Rows are points. To make a cloud, some directions were put in groups of two or more. Within a group, all points are equally far from the middle, so they leave a hole (a ring in 2 directions, a hollow ball in 3). The other directions are filled evenly. Then the cloud was stretched, turned, moved and blurred a little. How many holes are there, and how many directions does each take, smallest first?
(in the rows, 128 means zero)

Cloud:
[[141 141 117]
 [119  77  57]
 [133  86  63]
 [ 68  85 109]
 [133  84 142]
 [171  83 138]
 [102  78 102]
 [ 83  75 142]
 [153  71 129]
 [154 168 133]
 [137  91 116]
 [163  67  90]
 [159  75 130]
 [ 99 138 141]
 [ 75  75 106]
 [ 79 166 125]
 [141 131 160]
 [163 139  65]
 [148 174 140]
 [143  92 131]
 [164 108 133]]
Holes: 0

Cloud (28 x 4):
[[103 112  87  76]
 [183 157  94 104]
 [ 92  69 107 145]
 [127  72  88 152]
 [ 77  76 120 122]
 [125 147  87  69]
 [155 121 132  74]
 [123 120 166  82]
 [176 170  98  98]
 [103 131  73  81]
 [ 85  74 100 114]
 [153 133 178 108]
 [ 83  84 127 157]
 [ 79 101 128 163]
 [ 89 165 145 105]
 [173 107 142 124]
 [ 97  79  68 125]
 [150 140  60 161]
 [179 173  97 110]
 [152 150 149 168]
 [ 69 104 142 124]
 [ 80 141  95 162]
 [173 173  99  96]
 [ 99 119 123 181]
 [183 121 113 106]
 [ 99 110  78  82]
 [158 168 107 167]
 [147 188 154 113]]
Holes: 2 (2, 2)

Cloud (89 x 8):
[[125 158 191 148 104 132 172 170]
 [ 74 194 157 118 146 122 159 161]
 [ 79 140 176  84 169 165 128  72]
 [ 86 136 125 108  94  99 107 173]
 [ 87 163  87 117 181  95 122 150]
 [140  89 114 154  44 128 115 101]
 [152 126 112 158 151 117  65  84]
 [144 163 106 167 104  87 156 163]
 [161  81 186  86  93 125 165 121]
 [ 79 105 200 109 163  97 115 122]
 [131  85  92 153 153 173 128  68]
 [129  78 145  82 147  88  97 118]
 [132 140 142 172 156  89 127 176]
 [157 110  82 124 142 166  86  69]
 [112 132  63 141 100 138 122  80]
 [115 100  92  82  87 128 130  91]
 [120 103 169 159 169 117 210 112]
 [ 74 100 176  84 130  98 118 146]
 [179 112 156  98 122 109 148 145]
 [118 127 106 178 158 163 184 145]
 [127 115 117  96 156 184  74 122]
 [146 131 137 150 188 100 104 116]
 [145 132 127 159  86  56 108 163]
 [ 61 157  77 129 180  90 101 115]
 [109  90  45 158 121  95 103 110]
 [117 110 100 128  76 141 146  69]
 [108 115 188 129 135  91  71 100]
 [134 138  78 100 107  96 130 102]
 [123  24 130 129 123 113 117 121]
 [109 135  91 132 207 119 104  80]
 [ 79  84 134  96 172  97  78 116]
 [ 89 102 133 152 204 120 164 140]
 [129  85 150 163  96  89 171  71]
 [125  60 138 122 139 135  70  77]
 [157 102  57 131  87  99  93 109]
 [120 110 101  92 155 166 187 140]
 [ 79 154 147 137 149 105 172  66]
 [130 107  94 181 138 160 105  75]
 [ 79 110 184 149 162 106 199  98]
 [ 91 175 100 134 147 198 150 107]
 [140 117 162 147 136 195 146  88]
 [ 99  63 138 135 150 120  82 145]
 [149 124 125 157  52 117 176 138]
 [ 95 135 176 186 104  90 131  96]
 [146 133 162 181  67 112 175 135]
 [ 60 111 145 116 130 173 155  74]
 [112  92 122 207 153 101 156 117]
 [ 98  83 175 112 159 164 112  82]
 [ 75 129 125  88 198 127 102  74]
 [127  96 128 121 131 181 196 153]
 [111 127 112  69 143 145 171  79]
 [ 88 142 151 151  99 134 185 171]
 [ 53 171 192 100 136 149 132 127]
 [180 112  78 162  75 147 103 122]
 [149  92 133 155 105 199 157 113]
 [107 137 163 177 145 166 181 103]
 [143  67 129 128  78 149 191 138]
 [102 117 123  93 169 111 172 160]
 [103  87 203 151 111 107 120 145]
 [130 122 121 128  42 131 107  94]
 [140  63  99 113 139 100  58  97]
 [125 123 157 168  65 139 151 167]
 [107  92 138 124  81  57 159 101]
 [178 127 116  98 143 173 131 135]
 [ 69 128 171 153 146 111  71  91]
 [173 105 102 155 153 127  72 119]
 [ 90 100 191  89 106  86 170  93]
 [ 98 107 135 140 156 153 194 165]
 [152 100 101 120 134  73 173 139]
 [114  73 119 165 163  89 107  66]
 [103 123 132 149 171 173 175  69]
 [125 120 104 135 166 136 213 100]
 [142  59 100 168 101 161 153 122]
 [168  75 132  86  91 168 163 115]
 [162  55 161 131 149  92 134 113]
 [128  62 134 104 159  76  97 112]
 [131  56 143 142 165 116 129  66]
 [106  72  95 108 143 120  58 131]
 [ 76 188 171  98 158 168 166 100]
 [ 88 140 118 145 151 187 174  80]
 [128  64 161 181 108 107 142  81]
 [158 119 171 179 125 158 157 121]
 [132 105 194 120  84  97  93 143]
 [144  72 122  94 173 167 151 111]
 [ 85 182 154 111 147 175 101 148]
 [111  80 178 126  61 135 173 102]
 [123  98 125 137 103  62 194 128]
 [150 147 105 116  98 181 137  74]
 [160 138  74 130 102 176 105 147]]
Holes: 1 (8)

Cloud (91 x 9):
[[134  98 112  79 158 148  72 132 155]
 [149 137 118  94  79 126 139 113  52]
 [165 139 115 196 150 110 106 114 151]
 [173 153 149 119  96 134  83 118  71]
 [154  76  99  92 129  71 135 126  87]
 [113 162  80  66 134 185 125 126 159]
 [106  66  92 201 120 189 130 110 111]
 [103 115 164 163 134 145 142 159  86]
 [ 92  82 100  84 156  56 108 128  86]
 [139  68 128  93 163  96 129 103  73]
 [163 123 126  93 132 157  81 162  47]
 [ 83 109 183  81 126 100 136 124 126]
 [143 144 126 145 148 198 120 168 169]
 [139 202 126  85 128 113 159 125 176]
 [153  62 110 108 132  63 146 157  80]
 [166 127 119  75 180  65 115 155 125]
 [109 131 193  87  89 116  97 108 120]
 [ 53 132 118 111 134 118 101 173 175]
 [127 149  57 140 133 184  86 118 110]
 [122 116  90 127 145 106 105 147  47]
 [152 174 138  96 136 216 157 128 137]
 [113  71  79 166 116 129 115 143  86]
 [114 106 117 138 165 206 156 112 103]
 [ 96  72 112 109  53 117 137  87 114]
 [101 159 100  88 138 112  85 113 181]
 [119 123 145 119  75 181  61 111 129]
 [150  94  89 165 118 135 174  66 120]
 [ 81  82 151 123 100 152 137  76 187]
 [139  49 136 138 136 169 140  58  88]
 [ 97 143 169 110 171 100  94 156 134]
 [ 82 143 160  98 145  60 129 151 148]
 [115 152  68  88 109 161  78  69 126]
 [148 167 117 114 178 158  91 144  81]
 [140 148 127  77 148 164  71 121  82]
 [155 151 115 158 126 129 138 118 184]
 [111 161  56 130 164 169  65  97 138]
 [152 184 114  84 124 128 131 159  85]
 [113  51 138 136  62 176 156  93 122]
 [128  87 168 158 141  55 118 126 133]
 [ 98  84 161 103 118 136  67 119 145]
 [115 125 194 119  91  97 152  61 146]
 [ 91 169 124 135 123 131 131 171 193]
 [ 92  54 105 186 110 150  99 139 109]
 [ 59 137 126 130  61 181 156 102 154]
 [111 141 159  51 144 146 106 162 170]
 [121 174 110  89 131  89  69 130 124]
 [130 152 127  48 120 203 141  87 120]
 [ 74  55 155  94 163 110  87 159 144]
 [172 105 127  83 144 109 120  93  81]
 [113 152  99  62 102 160  74 155 139]
 [106 169 122 156 139 122 133 137 195]
 [103 141 118 131 138 140  92 229 166]
 [118 125 105 113 104 119  60  75 158]
 [104  63 142 138 118 156 179 175 158]
 [ 71 167 125 114  88 151 101 123 177]
 [164 118 149 181 120 199  85 128 120]
 [ 69 106 142 155 137 179 105 159 130]
 [128  98 171 157 104  70 115  86 128]
 [ 55 101  87 133 133 155 113 130 129]
 [138 177 149  55 141 178 133 202 137]
 [ 78 106 125 125  94  82 105  83  93]
 [103 126 200  85  59 139 110 135 115]
 [ 95  92 177 121  85 150 115 156  84]
 [ 93  69 124 154 131  69 121  98 158]
 [ 88  61  86 110 173 145 144 126 151]
 [ 67 155 133  92  86  91 107 147 161]
 [ 77  29 123 115 143  94  89 154 149]
 [ 88 140 172 132 129 142  77 106 112]
 [105  80 120 161  64 133 152 123 126]
 [ 86 158 160 153 140 111 119  99 130]
 [129 116 121  60 103 190 114 134  67]
 [ 88  94  86 137 151 158 162 164 143]
 [ 83  80 103 161 135 196 105 138  90]
 [ 99 114 176 143  55 202 160 117 104]
 [116 147  68  99 160 116 113 130  92]
 [103  89  89  88 107 189  99 132  81]
 [158 159 128 110 131 149 196 148  92]
 [105  26 141 140 131 149 106  87  99]
 [151 125 114 120 155 196 120 169  65]
 [156  99 124 108 130 135 109 200 168]
 [136 128 155 126 110  66 138 125 177]
 [131 140  78 106 149 198 154 118 161]
 [116 165 158 115 175  95 101 145 143]
 [102  59 129 145 157  35 113 146 141]
 [105 122 119  52 133  83 155 128  93]
 [145 152 120 113  47 196 105 114 139]
 [105 112 144 183 163  82 148 107 152]
 [107 100 162 138  97  66  99 157  82]
 [159  73 145 139 102 118 152 116  52]
 [ 91  75 165  81 102 120 131 150 186]
 [169  96 135  65 131 114 118 115  70]]
Holes: 3 (2, 2, 3)

Cloud:
[[138  65 127 151 138 167 140 142  57]
 [189  77 120 138 135 141 166 139  76]
 [106  79 127 107  76  80 115  94 138]
 [ 78  83 188  87  93 104  73 101 136]
 [153  85 177 159 108 117 166 190 107]
 [169 109 115 178  82 165 121 163 112]
 [148 203 138 167  96 133 213 198 144]
 [141 122 117 120  60 143 121 122 151]
 [148 124 124 118 118 131  77  69 126]
 [122  72 138 168 145  88 109 125  92]
 [141 130 124 104 131 174 170 111 125]
 [121 132 129 184 172 123  93 152  89]
 [152 121 125  86  31 139 142 145 138]
 [156 110 131 174 111 140 153  95  88]
 [152  88 116 150  88 153  64  75  71]
 [123  97 109 152 125 106  99 198  90]
 [ 63 104 134 157 101 110 152 110 124]
 [100  77 150 143  87 135  69 156 183]
 [112 112 183 112  60 155 134  87 171]
 [ 91 126 148 117  64 133 102 142 188]
 [186 160 144 133  62 127 152 140 173]
 [140 134 199 108  69 178  58 146 106]
 [128 112  97 154 128  92  88 175 134]
 [ 94 110 101  98 155 118 155 156 144]
 [163 179 192 138 151 131 122 180 100]
 [108  62  71 113 116 127 133 155 143]
 [148 146 167 141  51 143 165 190 107]
 [124 115 120  91 123  85 123 167 119]
 [139  96 163 155  76 163 132 105 123]
 [189 116 140 158  85 139 110 138 139]
 [148  95 190  84  39 147 125 114  90]
 [183 130 192 103 123 144 170 192 103]
 [129 121 153 130  32 169 160 163 183]
 [ 64 113 125 143  92 129 113 174 154]
 [166 140 157 100  65 129 181 155 198]
 [ 84 117 192 122  78 149  96 119 208]
 [140 136 126 207 153 118 175 141 123]
 [128 133 110 112  96  96 184 101 194]
 [105 142 147 143 160  98 124 112 104]
 [161 140 168 122  74 104 100 152  46]
 [ 88  62 128 142 145 106  52  80 119]
 [188 134 160 110 102  85 164 127  56]
 [ 87 118 114 152  72  89  86  56 151]
 [151  98 131 154  69 140 143 163  68]
 [126 141 179 126  45 189 162 184 150]
 [ 81  61 116 149  64 165 136 108 181]
 [156 103 108 165 128 188  98 163  93]
 [156 109 126 153 121 117 107 158  44]
 [114  93 101  81 118 150 154  92 134]
 [ 77 113 130 133 133 129 139 184 140]
 [149 110 158 136  69 147 122  86 120]
 [115  72 125  81 104 161 133 114 131]
 [129 123 179 126 132 106 188 195 132]
 [124 109 175 114  67  72 171 147 106]
 [110 131 125  99  77  83 109 162 117]
 [146  95 126 115  61 152 132 166 163]
 [107  98  76 152 145 144  74  59 133]
 [168 132 126 195  82 145  93 179  83]
 [173 103 128 164 116  76  97 160  62]
 [144 173 165 144  54  80 135 206 129]
 [ 77  86 107 138 167 132  96 152 121]
 [102 111 114  73 135  88 193 126 135]
 [154  96 161  95 124 130 184 156  59]
 [142 135 203 172 107 138 127 155 116]
 [152 114 207 150  95 107 156 175 117]
 [ 97 101 123 178  89  96 148 118 103]
 [128 123 114 121  84 158 106  66 103]
 [103 104 124  93  70 147 175 178 198]
 [175 132 147 135 116  95 215 120  90]
 [115 109 141 128  71 115 175 165  78]
 [185 150 130 115  88 137 191 142 110]
 [107  86 120 144 144 100 172 128  94]
 [182  83 149 150 130 111 144 114  59]
 [125 138 133 203 144 102 124 141 123]
 [116 186 152 155  57 129 161 172 111]
 [130 144 137 132 156 139 157 124  62]
 [146 149 125 148 105 122 177 193  96]
 [182 137 130 166 136  75 116 189  94]
 [ 99 121 216 126  95  94 114 157 139]
 [139 131  94 118  48 156  89 153 132]
 [162 141  99  91  82 143 151 138 133]
 [104  85 149 103  96 208  89 169 134]
 [ 94  82 120  91  83 154 119 169 162]
 [101 158 158 131 101 103 115 185 144]
 [131 151 151 109  72  87 133 208 109]
 [176 131 105 188 120  71 149 145  89]
 [ 78 128 228 163  94 176 133 168 132]
 [102 173 215 161  78 130 104 167 126]
 [173 122 177 165 109 110 166 136 107]
 [134 151 180 183 130  73 109 117 134]
 [ 66 105 142  83  75 173 142 180 190]
 [137  87 131 137 116 117 130  37 158]
 [ 87  89  95 175  81 106 117 134 170]
 [193  97 115 121  99 122 158 114 130]
 [150 151 128 139  58 164 117 150  84]
 [ 98  63 127 166 176 103 110 104 155]
 [ 97 114 139 124  62 179 149 134 185]
 [137 184 158 133  71  92 139 221 131]
 [202 139 149 144 126 130 120 115 100]
 [134 104 134 114  86 171 114 116 118]
 [122 106 132  80 111  76 135 106 138]
 [127  88 122 140 161 100 126 192 142]
 [117 133 127 128 100  74 128 134 144]
 [118 146 170 108  67 154  77 140 176]
 [140 122 114 214  79 147 155 142 108]]
Holes: 1 (2)
